Each wall is flat, endless, passes through zero and stands at right angles to its row. A trip goes straight from one point to another. List the walls that it crosses, first one first.

Walls:
(1): [-18  29]
(2): [-2 38]
(3): [ 14 -10]
(4): [27 -5]
(5): [-30 -17]
Trips:
[-19  60] to [81 18] => 4, 3, 1
[-35 -57] to [  9 -30] => 4
[23 83] to [  0 -45] => 3, 1, 2, 5
[-26  43] to [33 49] => 5, 4
[-37 -47] to [-11 -35] => 3
[-43  24] to [-34  47] => none
[ 26 -12] to [11 92] => 2, 1, 3, 4
[-20  52] to [-18 -16] => 5, 2, 1
[-12  25] to [  2 -18] => 5, 2, 1, 3, 4

Walls:
(1): [-23  21 -10 -18 -45  45   8  22 -67]
(2): [-12 -24 -19 -13 -63  -8 -17  53  20]
(3): [-57  14  31 -77  29 -63 -49  47 -18]
(4): [ 23  35 -29  -6 -41  80 -11 -37  31]
(5): [ 56 -14  12 -61  -1  29  37 -19  10]
Trips:
[-22 -44 -13  43   6   0  19  33 -52] to [-12 -10   2  36 -13 -40  20   6  39] => 1
[-25  17   1   4  57  10 -67  -6  49] to [ 49   9 -40 -16 -27  91 -42  -1 -33] => 3, 1, 5, 2
[-10  70   5  27  11   5 -40  46 -42] to [ 79  -5 -15 -56  19 -21 -11 -12  85] => 4, 1, 5, 2, 3
[-28   7  -1   6  34 -23  45  16   3] to [  4  15  39 -16 -14  47  39   9 -37] => 1, 5, 3, 4
[ 16 -38  38  55   5  30 -68 -63  35] to [-17 -42 -15  14  15  10 -18  36  14] => 2, 4, 3

Walls:
(1): [ 20  39  -7 -32  26 -52  29 -36 -26  34  -5  -4 -22  26 -40  -2  -9   0
  30 -10]
(2): [ -7  32  -8  -1  -8  77 -22   0  32  -8 -35  -9  20  30  37 -27 -30  34
  25 -16]
(3): [ 32 -32 -11  28  29   9 -61  13 -19   6   3 -10  17  19  27 -32 -80  66
  16 -25]
(4): [ -3 -20 -23 -15 -40  26 -32   2  18  19 -22  -9  33  39 -22  21 -35  -6
 -12  -6]
(5): [ 28  -6  26  26 -21  13   4 -32  -9  49 -44   8  -7  -8  -6  -1  29 -18
   5  41]
Trips:
[  9 -62  10  40 -36  -9  27 -16  -9 -28  -6   8  28  -8 -47 -34 -19  30
   9  18] to [ 10  25  52  -1  -6 -10 -53 -24  52  -4  32 -19  12  17  10  10   2   0
  -9   3] => 2, 5
[ 77 -44   4   7   7  17 -11  -6 -23 -36  12  12  20 -16 -21  18 -29  22
  22 -14] to [  0 -17  -7  44  38  21  19   0   0  10  -9  25   4  16  -6  -4  29 -12
  23 -95] => 2, 4, 1
[ -2 -43 -27 -35  12  58  58  -5  12   7  28  -3   2  24 -32 -40 -27  29
   8 -40] to [-15  16 -31  -2   5   6 -43 -13 -14  -4  -6 -40 -14   8 -27 -28  -5  33
 -12  -7] => none
[  1  20 -42 -10   0  20 -52   4 -24  -8 -27  -5  -3 -21  26  -7 -13   2
  -4 -48] to [  0 -20  20 -21 -47  20   1 -29 -19  32  17   7   4  -6  35 -22 -31   8
 -14 -44] => 5
[ 33  -2 -18  -3 -12  41  -3  28 -12   2 -48  -7  -6   5  22   8  -2 -17
 -28  -2] to [ 22  31  31  21 -41 -25 -62   5   5  28 -21  62  29  -6  -3 -17  -8  -9
  20  51] => none
[-40  19  10 -10 -26  -2   2   4 -11  -3 -43   2  28 -21 -13 -23  -1 -13
 -32  21] to [-20  10  -7 -30  26  12  57   4  10 -23  26  17   0 -40  12  27  16  13
 -11 -24] => 2, 4, 5
[ 23  26 -40  -8   9   0  12  37 -16   9  28  20  32   2 -26  15 -15 -11
  26  -6] to [-43  -4  37 -55 -13  -6  20  46  26 -47  18  37   8 -16  32 -18  14  19
 -14   8] => 3, 4, 1, 2
